Every row gives one point. To make a cloud, some directions were put in groups of two or more. Within a group, all points are equally far from the middle, so they leave a hole (a ring in 2 directions, a hollow ball in 3). The other directions are filled evenly. Then the cloud was stretched, turned, moved and blurred a little. How many holes are there, and how many directions does each take, smallest first?
(in the rows, 128 means zero)

Cloud:
[[163 151  86]
 [165 118  79]
 [106 108 183]
 [133 172 119]
 [100 147 145]
 [102 127 172]
 [173  89 136]
 [150  78 133]
 [133 154 191]
 [166 159 130]
 [ 89 113 132]
 [103 101 168]
 [119 154 167]
 [159 159 180]
 [131  78 121]
 [130 153 189]
 [195 120 164]
 [ 98  90  96]
 [106 140 167]
 [141  86  92]
 [105 124 180]]
Holes: 1 (2)

Cloud (22 x 3):
[[184 137 159]
 [133 167 184]
 [134  80 150]
 [114  81 121]
 [150 119 185]
 [ 94 172 116]
 [ 91 114 168]
 [175 134  98]
 [144 179 102]
 [164 106  97]
 [ 78 113 131]
 [145 107  86]
 [118  91 166]
 [112 131 187]
 [ 78 154 143]
 [170 109 167]
 [151 112  86]
 [172 134 175]
 [125 105  85]
 [ 86 169 137]
 [103 147  88]
 [153 111  88]]
Holes: 1 (3)

Cloud (26 x 4):
[[142  97 131  83]
 [115 108 102 184]
 [175 126 122 177]
 [115  74 112 109]
 [ 81 176 116 141]
 [150 156 106 189]
 [164 155  93 178]
 [ 64 123 120 139]
 [ 95 156 118  79]
 [178 137 155 110]
 [184 144 145 108]
 [102 121 170 123]
 [134  83 104 162]
 [162  92  80 134]
 [170 125 165 121]
 [102 118  52 106]
 [ 78 106 137 145]
 [127 153 171 102]
 [105 106 100 179]
 [174 145 129  88]
 [ 98 109  75 169]
 [ 72 152 136 128]
 [182 110  89 126]
 [188 118 136 124]
 [ 85 139 135  87]
 [186 142 101 103]]
Holes: 1 (4)

Cloud (47 x 6):
[[175 134 142 113 136 172]
 [157 134 166 148  78 138]
 [103  83 158 108  77 102]
 [ 97 130  82 111 100  70]
 [158  81 159 104  90  92]
 [163 109 109 168 104  73]
 [ 82 117 174 116 163 127]
 [122 161 126  81 168 141]
 [ 87 109 115 129 159  74]
 [ 81 119 107 137 165 125]
 [103  98 169  79 130  75]
 [141 172 133  98 110 159]
 [122  97  74  97  93  81]
 [141  77 158 118  76 107]
 [122 176  83 109  93 110]
 [146  75 149  77 125  83]
 [ 80 101 109 144  87 112]
 [166 134  91 167  86  96]
 [138  77 136  69 160 104]
 [179 133  98 132 170 132]
 [143  70 169 135 132  83]
 [140 154 126 170 170 117]
 [112 154  92  80  96  85]
 [111 161 128 148 141  64]
 [129  79 156  73 126  80]
 [133  85 100  85 113 158]
 [156 112 162 154  82 147]
 [171 113  84 141 147 157]
 [191 126 104 112 147  88]
 [191 131 118 102 105  88]
 [ 70 114 131 144 110 140]
 [163  82 139  98 150 161]
 [142  83 108  88 114 162]
 [145  88  80  98 103  74]
 [108  67 168 117 154 144]
 [135  84  73 121 129 154]
 [119  70 125 146 151  80]
 [177  92 149  99 162 134]
 [ 84 107 158 120 107  65]
 [123 156 179  91 150  90]
 [181 108 100 116 168 131]
 [ 97  78 148 131  83 131]
 [126  82 152  70 126  79]
 [150  89  75 108  90  89]
 [140 154 120 172 164 133]
 [125  71 109 158 158 134]
 [158 157 175 114 103  87]]
Holes: 3 (2, 2, 2)

Cloud, 50 rows:
[[168 132 162 131  72 118]
 [ 84 141 162 161 148 123]
 [163 104 119 117 104 125]
 [ 97 185 155 103  63 161]
 [ 91  98 150 159 161 162]
 [162 133  96 122  72 108]
 [ 73 146 173 138 109 165]
 [ 72 112 149 113 110 123]
 [136 141 174 178 124 167]
 [ 90 115 171  97 127  95]
 [158 166 110 173 106 120]
 [ 99 126 125 172 128  65]
 [105 128 106 160 152  63]
 [162 152 141 110 111 134]
 [118 159 144 211 131  97]
 [ 96 119  84  96  70 148]
 [157  96 162 115 137  78]
 [144 107 102 104 164  82]
 [143 131 187 101 151  81]
 [ 84 142  82 145 125 161]
 [155 152 169 150 155 129]
 [ 82 134 136 173 163 114]
 [141 138  83 111  92 103]
 [118 187 103 113 119 152]
 [ 90 145 123 180 110 105]
 [151 184 137 180 165  86]
 [123 111  81 168 138 105]
 [132 167 159 188 134 127]
 [143 121 177 133 104 140]
 [100  89 153 153  71  80]
 [194 109 131 168 187  89]
 [149 130 147 135 109 189]
 [127 159  82 112 141  90]
 [170 162 141 145 155 125]
 [ 75 179 118 121 147 119]
 [113 180 169 109  98 123]
 [139 171 106 134  94 140]
 [ 94 154 164 153  57 130]
 [173 137 135 113  62 112]
 [109 131 187 112  87 164]
 [104  80 140 117  82 181]
 [118 101 163  97 150  79]
 [ 68 138 160 165  72 175]
 [146 150 112 129  85 186]
 [128 156 164  85  61 179]
 [ 56 128 121 138  91 162]
 [152 159  82 170 163 132]
 [ 80 167 111 128 148 106]
 [129 165 171  80 116 157]
 [106 183 147 178 167 143]]
Holes: 1 (3)

Cloud:
[[103 105 100 167 109 141 163 134]
 [142  79 150 152 128 136 158 193]
 [144 124 163 121 184 141 111 170]
 [101 129  90 141 123 157 186 160]
 [147  35 148 120 113 119 132  90]
 [131 108 177  91  88 167 182 142]
 [129 166 144 172 112 152 145  72]
 [193 135 129 126  82 123 153 120]
 [107  83 173 140 140 177 101 161]
 [124 172 118 148  91 109 184 122]
 [112 136 155  73  99  95 153 142]
 [195 101 103  80 120 136 152 158]
 [ 99  65 154 107 127 111 116 143]
 [144  87 171  80 125 134 110 157]
 [128 145 170 117 134 115 144 121]
 [145  76 180 114 125 148  94 144]
 [132  76 161 105  87 109  95 174]
 [141 100 178  95 143 132 115 148]
 [171 129 161  94 171 164 103 142]
 [158 160 131  69 161 172 112 101]
 [135 152 136 182  93 148  97  94]
 [153 167 140  80 163 176 109 108]
 [102 152 152 163 109  98 108 112]
 [101 154 113 168 110 151 155 156]
 [151 123 139  82 154 107  69  80]
 [123  80 139 108  64 107  95 165]
 [ 95 143 131 163 105 166 114  90]
 [149 144 117  72 177 119  89 130]
 [136  79 167 161  59 136 121 134]
 [151 110  94 156 120 162 110 166]
 [170  65 153  82 130 117  91  92]
 [101 111 102  89  87  84 140  68]
 [106 146 108 130 103 103  80 171]
 [185 115 124  61 140 200  92 159]
 [135 130 172 129 189 175 153 130]
 [182 139 153  79 109 101 188 189]
 [106  81 182 186  76  66 175 126]
 [184 135  84 113 126 106 153 145]
 [114 138 107 123  79 143 165  95]
 [137 182 177 107 110 133 115 133]
 [158 136  98 113 171  87 140 139]
 [ 74 129 181 175 100 122  95 107]
 [122  97 151 145 187  94 149 138]
 [115 150 143 101  70 136 185 193]
 [129 110 107 161 116 111  76 101]
 [158 108 196 105 125 170 130  87]
 [148 140 143  81 143  98 176 163]
 [129 141 125  94 161  96 163 147]
 [143 101 151  90 164  88 138  67]
 [ 93  98 100 124 104 106 149  97]
 [177 126  94  87  94 149 109 166]
 [168 170 117 175 135 102 172 152]
 [182 103 182 148  88 115 125 129]
 [200 115 140 107 111  89 110 154]
 [144 183 130 123 133 129 103 152]
 [186  83 140 157 141 115  83 188]
 [181 106 115 113 144 195 176 129]
 [168 105 154  52 159 156 134 150]
 [183 138 182 182  95 130 193  88]
 [178 106 187 146  85 138 138 108]
 [148 106 193 126 118  79 110 103]
 [115 125 183  90 133 162 138 138]
 [133 144 106 148 151 179  82 123]
 [100 133 148 162 111 138 137 200]
 [ 97 119 175 159  81 145 171 144]
 [ 94 123 134 154  80 109 128 163]
 [127 143  88  75  81 170 168 143]
 [142 128 162  86 147 114 117 179]
 [161  50 118  69 124 110 125 165]
 [116 151 168 116  99  81 111 130]
 [175  86 135 147 107 141 127 168]
 [169  77 107 100  91 120 159 166]
 [163 143 105  96 170 120  95 139]
 [103 174 128  94 111 168 121 110]
 [168  90 120 113 103 147 108 197]
 [128 142 205 153 150 162 100 109]
 [129  85 112  95  81 105  76 202]
 [125  91  69  86 130 114 135  98]
 [ 96 107 180 165  77 201 106 130]
 [ 99 182 168 141  64 136 130 129]]
Holes: 1 (3)

Cloud:
[[112 107 120  80 121 125 100  98]
 [132 101  98 152 123 107 120  53]
 [ 93 150 140 148 192 120 111 126]
 [ 96 169 139 142 147 150 109 107]
 [115 163 175 142 100 158 149 119]
 [118 105 107  92 135 154 126  97]
 [155 187  71 138 156 162 170 182]
 [ 76 160  76 137 112 183 129  67]
 [124 142 106 139 131 130 151 181]
 [172 145 124 131 137  81 169 139]
 [119 164 128 155 129  68 144 194]
 [138 213 119 139 134 166 138 173]
 [121  96 119 159 154 100 126 112]
 [144 108  90 176  98 128 124 104]
 [114 145 169  93 131 134 175 162]
 [ 82 182 117 161 112  98 144  99]
 [129 151 142  98 143  92 135 176]
 [137 185  95 167  76 119 156 149]
 [166 187 140 143  97 145 126  81]
 [164 182 158 161 176 145 183 150]
 [125  63 120 102 131  82 146 114]
 [139 100  80  86 155 110 130 135]
 [115 173  78 154 116 148 191 174]
 [ 97  78 145 104 156  98 121 112]
 [111 100  97  98 109  71 112 107]
 [112 171  61 190 102 134  91 106]
 [132  84 166 116 179 134 125 153]
 [189 106 137 106  91  85 118 162]
 [133 159 112 153 133 155 119  76]
 [104 165 100 112  97 123 192 171]
 [134 125 136 124 173 136 179 204]
 [ 95 108 129 146 115 135  64  98]
 [158 156 101 146 106 104 153 104]
 [139 145 124 166 136 117 167 154]
 [ 69 180 115 173 128 169 118  83]
 [128 216 143 159 119 140 123  85]
 [160 216  53 113  95 143 157 131]
 [124 170 161 136 146 154 130 139]
 [150 144 174 121  98 171 181 133]
 [113 141 132 200 100 140 100  70]
 [113 196  91 161 124 167 132 160]
 [167 177 174 113 107 119 129  48]
 [139 215 111 145 134 136 130 105]
 [130 146 162 135  88 141 155  77]
 [ 66  82 119 122 145  98 130 115]
 [156 143  99 140 119 155 173 151]
 [114 167  81 142 134 103 128  33]
 [ 99 153  60 198 148 180 178 183]
 [125 143  86 128 116 177 108 165]
 [148 144  83 120 174 151 110 152]
 [122 171  74 141 105 106 176  81]
 [129  87 110 122 133 125  79 109]
 [159 110 143 129 117  85 158 130]
 [143 122 168 127 126 160 128 140]
 [125 113  73 189 118 137 131  67]
 [124 138  97 136  78 145 190 162]
 [133 172  55 134 150 133 194 117]
 [ 94  74 112 160 102  97 147  84]
 [166  84 116 121 131 117  89 145]
 [133 138 169 108  63 125 100 112]
 [ 88 153 153 156  82 130 113  56]
 [104 129 133 131 167 142 128 170]
 [139 114 104 137 105  92 131  69]
 [156 148  83 127  78  86 162  51]
 [126 109 140 135 103  76 141  80]
 [167 180  88 141  41 126 128 133]
 [141 128  66 110 145  76 130 112]
 [137 107 151 117 138 106 149 138]
 [125 167 127 125  92 168 164 180]
 [100 121  89 161 160  76 153  82]
 [ 97 187  98 191 111 137  98  70]
 [179 120 157  99 157  92 162 209]
 [142 117 190 132 132 120  95  83]
 [151 147 127 104 120 107 121 177]
 [142 168  84 162  98 168 173 143]
 [128 161  91 217  66 144 135 116]
 [146 147  80 100  92  91 177  97]
 [ 73 146 135 132 142 124 140 112]
 [115 114 103 123  71  86 151 163]]
Holes: 0
